Each wall is flat, endless, passes through zero and stands at right angles to its row. A trip goes straight from one point to another. List the walls that it crosses, first one first.
(in the rows, 128 means zero)

Walls:
(1): [161 156 175]
(2): [133 114  96]
(3): [149 132 115]
(4): [105 206 173]
(5): [170 137 111]
Trips:
[ 74 128 151] to [115 178  85] => 2, 3, 5
[ 67  81 105] to [162 133 106] => 3, 5, 1
[ 99 116  88] to [131  80 191] => 2, 1
[158 138 121] to [ 86 163 100] => 4, 1, 5, 3
[137  88 175] to [181 106 113] => 5, 3, 2
[118 162 133] to [156 136 113] => 5, 3, 2, 4
[ 68 133 126] to [140 117 121] => 2, 4, 3, 5
[129 189  96] to [140 114 146] => 2, 4, 3
[192 109 142] to [147 134  89] => 1

Walls:
(1): [124 102 165 152 134 107 146  66]
(2): [ 86 111 133 125  99 121 114 135]
(3): [100 172 184 153 146  84 169 111]
(4): [136 148  80  88 109 140 121 146]
(5): [130 172  95 149 174 153 108 147]
(6): [162 102 152 129 124 122 162 194]
(7): [135 113 132 121 111  86 156 168]
(8): [116  90 131 167 105 160 178 156]
Trips:
[137 102 125 150  89 120  95 109] to [128 124 122 188 125 165 153  99] => 2, 5, 3
[152 153 123 134 198 100 127  71] to [139 186 172 157 130 137 145 137] => 6, 8
[123  95  83  68 103 129  76 162] to [133 148 112 100  34  91  51 122] => 6

Walls:
(1): [100 151 152  88  85 157 138 148 116 170 169 139]
(2): [118 141 100  99 143 107 170 115 136 132 136 168]
(3): [206  90 132 128 148  90 135 109 140 197 134 155]
(4): [ 77 114 183 152 106 109  99 109 132 126 127 113]
(5): [189  65  99 138 155 143 114 189 121 134 118 109]
(6): [132 178 142 162 125 156 108 188  88 184 123 190]
(7): [ 86 116 188 112 152  97 151  82 153 114 145  99]
(8): [105  57 119 162 190  80 103 112 157 154 115  75]
Trips:
[141 117 130  82  89 137 139 136  73 140 106 136] to [146 123 139 155 169 167 140 212 164 139 158 136] => 2, 8
[111 142 162 151 186 120 120 116 173 132 168 111] to [120 137 180 118  79 141 139 113 194 101 143 170] => 3, 1, 2, 8

Walls:
(1): [ 73 178 147 151 123  97 153 144 149 146 121 121 175 145  83 197  89 154
 148  80]
(2): [125 111 115 144  77 150 194 131 147 143  94 120 129 154 136 133 156 129
 106 106]
(3): [186 137 114 137 169 163  65 159  89 153  57 131 157  96 142  67  82 133
 170 138]
(4): [141  75  82 102  90  97 190 119 130 182 109 141 155 109 140  98 114  86
 154 127]
(5): [138 121 125  96 173 107 131 113 120  59 154 165 149  86 140 159 119 171
 136 150]
(6): [185 111 120 156 118 122 130 134 154 144 181 112 135 156 162 151 167  86
 123 164]
(7): [104 123 121 160 149  83 130  83 100  76 110 116 132  99 132 134 114 182
  66 166]
(8): [110 185 122  80 197 127 186  71 143 109 160 181 133 107 134 170  97  91
  57 159]
(9): [166  72 137 139 106 125 147 101 144  96  91 138  91 111 109 109 120 155
 115 151]
(10): [178 148 153 142 129  89  99 154 111  76  65 127 101  99 112 165 113 161
 119 139]
Trips:
[105 139 100 150 114  97 172 177  96  87 179  89 143  66 136 128 163  88
 135 149] to [ 43 116 104 152 142  76 153 152 122 183 167 125  86 137 151 152 102 135
 144  74] => 1, 2, 5, 8, 6, 7
[140 153 116 172 120  85 165 130 106 128 190  61 116 118 111 121 131 116
 143 174] to [155  72  98 114 122 119 168 121 191 170 133  91 132 114 155  92 129 106
 102 119] => 1, 2, 9, 7

Walls:
(1): [147 130  92  94  78 138 144 149 128 154 106  96 154 106 155 135  98  94
 105 146 141 138 153 138 115 134  98  97  68  85  78 117 185 136  94 142
 128 131 112 123 173  98 137 152 142 127 155 137]
(2): [174  90 137 133 102 176 156 104 116  96 132 101 108 188 187 154 185 106
 150  97 108 134 137 101 142 131 151  68 121 211 158 150 129 116 168 180
 119 130 143  99 106 110 150 115 147 155 134 165]
(3): [144  47 164 154  60 125 121 171  86 113 124 125 121 101 124  90 125 159
 147 155  92 171 140 148 137 132 120  85 110 122 145 117  98  56 161 126
  91 181 135 103 190 125  87 159 184 101 111 125]
(4): [186  89 143 110 148 145 186 123  86 125 146  71 132 117 197 105 144 121
 143  91 110 134 140  98 174 155 150 125  68 147 111  79 130 114 164 105
 149 169 161  92 150  83 105 124 166 128 151 106]
(5): [ 88 100 107 145 147  93  84 108  85 145 138 121  98  63  83 150 106 153
 115 124 196 164 142 161 129  77 170 160 141 145  91 129  74  86  71 144
 129 132  97 141 176  98 157 161 142  70  98  87]
(6): [163 117  96  91 132 116 126 131 117 147 108  61 183 108 159 128  94 166
 115 107 143 132  96 125 156 100 181  87 196 130 130 154 161  84  92 131
 103 124 165 142 130 136 127 163 136  59 102 108]
(7): [ 70 128 109 105  70  92 131  90 102  86 110 137 170 182  76  73 100 138
 130 180 169 129 107  96 160 111 139 115 127 125 157 173  55 156 146 129
 148 159  95 115 118 140  94 144 102 149 141 130]
(8): [132 124 144 142 123 131 120 117 174 186 168 113 179 108 125 164 137 162
 120 137  82 135 119  81 129 177 108 159 143 129  84 178 110 111 152 114
 148 128 103 143 119 116 125 159 161  94 143 192]
(9): [ 78 140 144 139 144 139 120 136 202 177 109  94 127 114 169 147 206  95
 115 171 111  96 125 165 167 116 104 159 112 148 163 138 151 144 137 119
 114 147  78 219 114 143 149 125 153  99 141 151]
(10): [149 158 161 139 100 149  90 161 138 140 157 125 163  68 154 167 141 151
 137 109 139 165 112 141 103 129 138  37 141 174 105  98 181 159 165 114
 125 145 101 142 133 144 131  90  87 128 104 131]
(11): [149  92  89 142 149  67 110 100  83 161 136 171 155  90  35 141 146 111
 156 123 141  62  84 138 152 112 126 106  90 158  69 136 150 190 121  52
 180 138 169 113 163  95 107 144 109 108 120 129]
(12): [129 127 125 100 176  86 145 146  71 107 148 187  96 164 147 140 144 119
 125 130  43 153 175  83 184  97 109 188 156 134 129  99 150 103 111 126
 180 162 134 144 185  88 108 222 109 129 132 141]
Trips:
[119 133 103 118 134 138  89 201 130 138 117 179 145 109  98  77 151 114
 159 137 130 141 170 170 111 158 156  88 135 128  99  62 142 107 187 173
  84 107 150 146 104 111 152 167 176 123 159 122] to [143 159 161 158 123 166  87 150 129 148 121  56 121 158 117 124  58  81
 142 155 116 153 122  98 132 141  70 126 154 126  42  97 129 109 131 177
 131 139 130  81 151 136 150 155 173  75 148 115] => 4, 6, 8, 10
[110 114 130 168  74 132 154 148 118 116 174  82 142 140 232  28  90 141
 136 185 146 142 113 122  85 128 119 162  97 176 151 122 148 147 177  96
 128 128  92  43 150 171 136 195 127 141 128 128] to [132 109 152 169 204  90  99 114  91 115  73 148  72 120 167 156 125 135
 139  90 122  99 112  61  71 140 105  82 146 138 159 141 138 132 160 144
 100 159 112 131 164 145 153 138 142 125 110 205] => 8, 12, 1, 7, 4
[149 107 108  90 127  83 153 113 106 138 106 161 104 135 145 174 143 142
 135 112 106 130 149 137  88 115 159  85 136 142  82 130  91 117  89 106
  85 125  88 179 143 128 143 201 153  93  95 172] to [176 146 148  71 145  78 133  72 182 145 136 130 143 113 167 205 144 119
 153  69 118 146  58 151 170  97  96 187 107 163 158  59 120 206 118 180
 180 101 130 101 107 111  68 113 153 141 120 159] => 10, 3, 4, 1, 5, 6

Walls:
(1): [129 107 126 156  67 102  89  85 135 162 104 152 168  88 122 162  95 153
 125 124 119 101 100  80 129 146 150  69 135 102 137 103 124  72 144  27
 140 130 143  87 139 121  95 125 150 113  89 134]
(2): [145 136 103  86 184 146 116 120 158 153 159 117  93 105 111 145 157  84
 132 122 176 118 110 124 139 106 135 145 145  85 158 159  91 146 113 107
  99 143 140  97 168 115  82 146 126 145 124 149]
(3): [166  87 123 168 141 129  91 140 161 139 125 138 101 126 143 115 101  79
 154 163 126  91 100 119 137 134 137  98 184 143 165 150 128  86 142 112
 135  99 151 115  98 176  72 172 149 140 129 133]
(4): [104 201 132 126 139 155 127 141 131 128  56  88  80 145 147 101 119 159
 143 126  69  67 148  67 141 210 151 119 134 129 168 114 100  85  31 142
 120  73 187  54 171 118  77 141  87 147 122 130]
(5): [132 124 109 179 131 139 115 115 141 148 134 134 209 133  99 154 133 120
 127 102 179 170 135 133 176 152 172 171 130 155 169 163 108  91 155 158
 132 148  69  96  87 214 144 109  58 103  92 129]
(6): [112 114  76 106 144 115 165 146 123  97 117 175 156 126 109 102 129 137
 141 118 130 147  96  72  96  72 116 152 117 125 147  95  54 137 172 152
 150 172 180 157 119 124 144 154 164 159 144 124]
(7): [178  87 136  93 130 165 113 139 148 171 111 100 116 173 153  49 110 137
 149 105 159 177 133 154  96 124 146 160 122 156 134  82 160  96  77  97
 142 141 168 163 136 146 104  71 221 131 136  95]
(8): [126 142 114  99 168 151 153 144 156 149 130 116 156  44  94 156 176 139
 172 155 111 106  62 118 177 134 131 158 156 144 113 194  87 176 147 122
  66 154 176 127 112 151 110 122 179 162 156 123]
(9): [129 140 119 188 129  87 145 173 197 152 125 126 121  70 158  55 191 145
 176 138 104 109 133  95 116  95 103 186 130 117 121 228 142 133 122 125
  50 156  86 149 123 117  85 137 147  97 153 105]
(10): [132 133 160 125 160 135 137 115 177 130 165 187 132 141 100 152 128 142
 122 115 124 123 140 146 170 116  80 104  52 136 127 113 127 158  76 156
 135  99 155 137 118  90  77 201 138 122 121 102]
(11): [163 172 104 173 108 103 133 166 125  94  87 189  71 133  67 130 110 214
 159 108 146 108 147 137 138 103 156  72 106 189  84 110 168 139 166 128
 157  67 126 195 120  64 163 100 141 158 145 148]
(12): [137 127 171 110  88 144 168 110  68 167 112 165 128 152  87 160 151 144
 124 113 104  67 218  75 113 111 152  77 127 119  95 171 130 178 142 132
 140 127 174 100 164 120 117 134 130 191 124  91]
Trips:
[119 164 102 105 101 127 146 152 173 156 145  94 139 134 118 136  95 161
 187 158 157 157 157 158 159 130 152 131 127 155 113 198 112 105 105 143
 134  83 200  82 102 124 127 161 130 108 142  87] to [132 121 103 130 107 119 148 154 178 173 173 137 169 164 108  85 149 171
  89 127 142 109 127 115 162 122  99 163 161 108 119 106 158  81 103 175
 146 164 138 170 201 122 132 130 125 149 101 146] => 6, 3, 12, 11, 8, 4
[166 154 166 142 126 140 129  66 173  92  89 161 132 113 118  79 104 145
 151 151 114 121 109 121 136 154  84 126 155  78 205 135 169  81 139 109
 152  73 168 151 142  84 104 130 137 102 144 168] to [110  83 154 148 123  67 163 135 137  95 108 148 138 164  92 110  97 115
  68 144 139 170 152 130  79  94 126 150 119 154 161 146 138 200 150 165
 119 168 112 163  89  98 165  96 144 178 149 109] => 6, 4, 1, 3, 12, 10
[144 121 169 139  95 172 132 108 129  87 118 108  99  95 122 123 142 124
 116 114 179 134 129 127 149 100 137 104 150 152 155 154 129 146 158  93
  45 154 151  93  59 199 144 174 110 131 167 103] to [109 116 129 110  76 103 148 122 123 140  86 175  68 125 113 139 142 107
  88 128  56  86 116 139 118 165 123 158 150  88 171 112 144 117  98 129
  94  85 140 149 143 141  89 132 124 156 124 147] => 1, 4, 5, 10, 8
[179 145 120 159  70 156 103 165 117 187  86  92 129 136 211  85 116 111
 106  82 170 126 115 151 139 139 132  63 182 157  89 113 115 124 125 140
 112  73  89 156 169 146 144 114 140 136 125 112] to [124  84 165 112 180 131  92 135 118 122  98 117 178 152 170 121  97 133
 151 120 171  96 129 155 198 139  79 115 155 158 116  93 138  91 149 165
 124 123 180 120 145 107 166 163 123  64 166 147] => 5, 1, 10, 11

Walls:
(1): [156 130 114 158 121  97 140 142  53  72  96 133 101 162 191 124 172 107
 161 131 116 120 161  93  96 155  69 129  83 167 181 147 154 147 208 112
 149 114 118 161 125 112 169 152 129 137  98 118]
(2): [173 151 147 102 183  88 141  90 152 157  75  78 169 180 154 113 125  85
 142 130 152 128 103 120 139  99  73 114 130 156 173  86  96 143 113  62
  96 116 177 145 138 166 120 114 101 130  77 139]
(3): [152 127 132  83 148 116 124 140 147 122 175 166  96 125 149 152 144 130
  70 157 126 101 139  88 151  82  91 115 143 137 123 154 184  87 125 161
 149 119 119 152 105 120 189 136 165  96 154 188]
(4): [194 143 108 104 154 119 179 163  85 224 168 123 107 134 119 107 156 107
 165 151 130 165 126  78 140 151 162 132 134 146 130 110 104 130 114 185
 123 120 133 133 140 149 157 125 144  89 122 124]
(5): [116  96 165 129 100  89 141 163 105 161 143 125 167  96  96 144 168 114
 115  97 156 103  88 181 141  92 131 118 134 111  89 113 136 154 141 155
 112 165 153  94  67 167 127 147  84  81 137  69]
(6): [113 148 178 133 172 141 191 101 130  57 130 133 175 164 118 102  71  76
  69 122  96 152 191 114 126  79 104 101  99 133  78  91  94 176 133 103
 122 128 164 126  87 148 128  85 104 100 186 129]
(7): [178 128 132 112 105 150  77 137 134 153 114 130 133 117 129 167 184 137
 144 209 152 152 127 126 100 146 162 143  75 123  90 110 136 119  97 120
 124  50 132 107 189 176 165 104  89 172 132 133]
(8): [117 153 144 113 117  88  85  93 153 108 160 135 100 128  66 172 106 137
  42 151 162 106 126 165  97 147  90 137  96 168 135  96  86 179  78 172
 159 169 120 102 184  88  66 168 216 144 142 151]
(9): [121  73  65 179 118 121 103 134 158 172 138  96 117 138 122 131 171 149
 149 150 134 152 131 143 164 116 143 121 131 154 170 102  61 160 160 125
  79 136 113 175 144 113 187 168 104 125 143 122]
Trips:
[ 83 144 106 226 208 101 139 122 144 151  64 152  98 113 167 138 175 150
 117  80 171 130 122 139 155 147 200 111 176 136  79 114 107 126 118 126
 119 101 110 146 120  62  95 106 147 124 210 179] to [145 145 163 123 122 132 151 138 142  90 113  87 112 173 135 179 127 158
 169 184 178  99 144 155  87 110 163 127  90  87 174 161 113  78 116 118
 137 168 107 100 121 141 136 126 128 135 169 107] => 8, 7, 9, 1
[ 96 142 134 155  68 115 118  60 147 159 141 172 116 175 119  84 135 120
 150 124 141 126 139 164 129 160 180 148 135 127  85 148 143  81 112 150
 114  89 170 135  63 137  82 150  80  78 169 137] to [125 127 148 118 127 113 115 139  88 163 138 190 105 160 112 169 164 160
 147 173 141 167 123  96 106 118 100 148  85 134  88 123 151 147 150  57
 108 106 133  86 148 126 174 138  60  89  71 127] => 7, 4, 6, 1, 9, 2, 3
[173 105 131  95 104  83 167 101 129 143 135 142 147 136  48 142  97 163
 128 133 156 105 129 103 167  83 158 131 113 153 118 139  81 111 131 120
 122 141 141  56 100 116 159 121 126 171 132 111] to [174 193  77 151  91  85 162 139  93 123 134 115 136 183 141  46 169  90
 120 127 132  62 152 114 140 125  48 137 103  84 150  72 151 108 147 127
 111 121 154 167 139 138 155 124 108 158 125 114] => 1, 8, 7, 5
[138 117 113 116 103 126 178 129  92 125 180 118 141  88  71 138  70 126
 144 192 141 148 136 119 163  84 131 175 142  94 103 159 128 151 114 145
 141 164  61  90 146  85 133 146  97 114 172 103] to [103 144 193  70 155 130 135 168 108 151 133 138 127 152 139 171 152 116
 169 162 127 123 109  91 102 114  87 150 149 122  76  92 100 102 180  77
 148 176 114  64  81 106  96 150 103 115  76 118] => 9, 8, 3, 2, 1
